Rows are points. Two turns around zero, p and q, are shown by what they do to some points. Write where each new point lands after one turn and then the other. Backwards means that the second turn is done in reverse. Each puzzle has new turns, and all numbers are rounded.

Turn p:
[ 0.04, -0.04] -> [-0.04, -0.04]
[-0.52,  0.00] -> [-0.04,  0.52]
[ 0.28, -0.08] -> [-0.06, -0.29]
[0.20, 0.13] -> [ 0.14, -0.19]
Turn q:
[-0.16,  0.07] -> [-0.17, -0.05]
[ 0.17, -0.04] -> [0.16, 0.08]
[-0.21, -0.29] -> [ 0.03, -0.36]
[ 0.14, -0.23] -> [ 0.26, -0.08]
[0.05, 0.51] -> [-0.29,  0.42]
Where do these land?
p, then q: [0.20, 0.35] -> [0.39, 0.10]
q, then p: [ 0.28, -0.19] -> [ 0.06, -0.33]
p, then q: [-0.34, -0.08] -> [-0.30,  0.19]
q, then p: [-0.14, -0.07] -> [-0.15,  0.05]

Turn p:
[ 0.19,  0.36, -0.16, -0.13] -> [-0.31,  0.26,  0.13, -0.17]
[-0.27, -0.29,  0.46,  0.24] -> [ 0.45, -0.09, -0.19,  0.42]
[ 0.15,  0.16, -0.01, -0.46] -> [-0.47,  0.07, -0.18, -0.04]
[ 0.22, -0.10, -0.08,  0.13] -> [-0.03, -0.14,  0.25,  0.03]
[-0.27, -0.30, -0.01,  0.24] -> [ 0.42, -0.21, -0.06, -0.01]
[-0.02,  0.17, -0.21, -0.02] -> [-0.06,  0.11,  0.05, -0.23]
Turn q:
[ 0.21,  0.27, -0.20,  0.00] -> [-0.15,  0.03, -0.14,  0.34]
[-0.12,  0.02,  0.31,  0.05] -> [ 0.18, -0.25,  0.09, -0.10]
[ 0.18,  0.10, -0.07,  0.00] -> [-0.03,  0.03, -0.14,  0.16]
[ 0.15,  0.06, -0.21,  0.12] -> [-0.20,  0.06, -0.17,  0.10]
[ 0.15, -0.06, -0.26,  0.27] -> [-0.30,  0.06, -0.26, -0.05]
[-0.23,  0.16, -0.08, -0.06] -> [-0.11, -0.04,  0.26,  0.09]
[-0.34, -0.55,  0.51, -0.37] -> [ 0.61,  0.11,  0.36, -0.54]
Where do these land?
q, then p: [ 0.39, -0.21, -0.12, -0.26] -> [-0.18,  0.30,  0.30, -0.25]
p, then q backwards: [-0.19,  0.00, -0.24,  0.11] -> [-0.06, -0.25,  0.20,  0.00]
p, then q backwards: [-0.23,  0.31, -0.03,  0.04] -> [ 0.11, -0.32, -0.09, -0.16]
p, then q backwards: [-0.22, -0.10,  0.13, -0.28] -> [0.33, 0.00, 0.00, 0.21]
p, then q: [-0.02,  0.10, -0.11,  0.59] -> [ 0.44, -0.20, -0.31,  0.20]
q, then p: [0.20, 0.02, 0.20, 0.26] -> [-0.04, -0.32,  0.06, -0.21]
q, then p: [ 0.06, -0.12,  0.17, -0.46] -> [-0.27,  0.19,  0.32,  0.21]

Turn p:
[-0.02,  0.40, -0.12, -0.46,  0.11, -0.10] -> [ 0.10,  0.11,  0.46, -0.21,  0.23,  0.29]
[ 0.41,  0.44, -0.23, -0.28, -0.25, -0.06] -> [-0.48,  0.17,  0.37, -0.28,  0.11,  0.27]
[-0.15,  0.23, -0.21,  0.20,  0.13,  0.07] -> [ 0.01, -0.32,  0.24,  0.11, -0.09,  0.02]
[-0.18, -0.45,  0.27,  0.24, -0.12, -0.20] -> [ 0.14, -0.05, -0.61,  0.14,  0.04, -0.08]
[ 0.20, -0.17,  0.34,  0.19,  0.36,  0.01] -> [ 0.06,  0.20, -0.07,  0.42,  0.12, -0.33]
[-0.09, -0.32, -0.17,  0.01, -0.08,  0.07] -> [ 0.10,  0.02, -0.20, -0.04, -0.31,  0.05]
[-0.17, -0.12,  0.13,  0.10, -0.15,  0.22] -> [ 0.07, -0.13, -0.17, -0.15, -0.09, -0.24]
Turn q:
[-0.17, -0.28, -0.21, -0.18,  0.41, -0.31] -> [ 0.05, -0.52, -0.28,  0.19,  0.22,  0.13]
[ 0.05, -0.08, -0.19,  0.38, -0.23,  0.11] -> [ 0.41,  0.22,  0.15, -0.02, -0.08,  0.09]
[ 0.30, -0.08, -0.13,  0.28,  0.08, -0.12] -> [ 0.27, -0.11,  0.28, -0.11,  0.18,  0.05]
[ 0.36, -0.07, -0.10,  0.08, -0.20,  0.37] -> [ 0.14,  0.14,  0.45,  0.12, -0.23, -0.14]
[-0.31,  0.11,  0.35, -0.20,  0.19,  0.02] -> [-0.33, -0.08, -0.37, -0.17, -0.11, -0.13]
[-0.21, -0.02,  0.34, -0.43, -0.11, -0.25] -> [-0.54, -0.04, -0.24, -0.01, -0.05,  0.26]
[-0.02,  0.42, -0.06,  0.06, -0.15,  0.18] -> [-0.01,  0.41,  0.00,  0.00,  0.07, -0.26]
Where do these land?
q, then p: [-0.07,  0.08, -0.16, -0.27,  0.10, -0.12] -> [ 0.12, -0.19, -0.02,  0.25, -0.14,  0.02]
q, then p: [ 0.04, -0.28,  0.09, -0.32,  0.02,  0.04] -> [ 0.08, -0.18, -0.33, -0.09, -0.16, -0.12]
p, then q backwards: [ 0.00, -0.22, -0.17, -0.05, -0.09,  0.61] -> [-0.01, -0.04,  0.35,  0.18,  0.03,  0.55]
p, then q: [0.01, 0.07, 0.24, 0.20, 0.11, 0.15] -> [ 0.07, -0.16, -0.05, -0.15,  0.20,  0.21]
q, then p backwards: [ 0.14,  0.07, -0.09,  0.27, -0.31,  0.13] -> [ 0.07, -0.06, -0.05, -0.37,  0.25,  0.10]
q, then p: [-0.27,  0.11,  0.29, -0.04, -0.11, -0.23] -> [ 0.20, -0.11,  0.27, -0.24, -0.19,  0.12]
q, then p: [-0.29, -0.30,  0.19,  0.13,  0.39, -0.22] -> [ 0.11,  0.34, -0.09, -0.11, -0.50,  0.17]
p, then q: [ 0.44,  0.47, -0.40,  0.08, -0.12, -0.36] -> [ 0.07,  0.07, -0.54, -0.21, -0.57, -0.24]
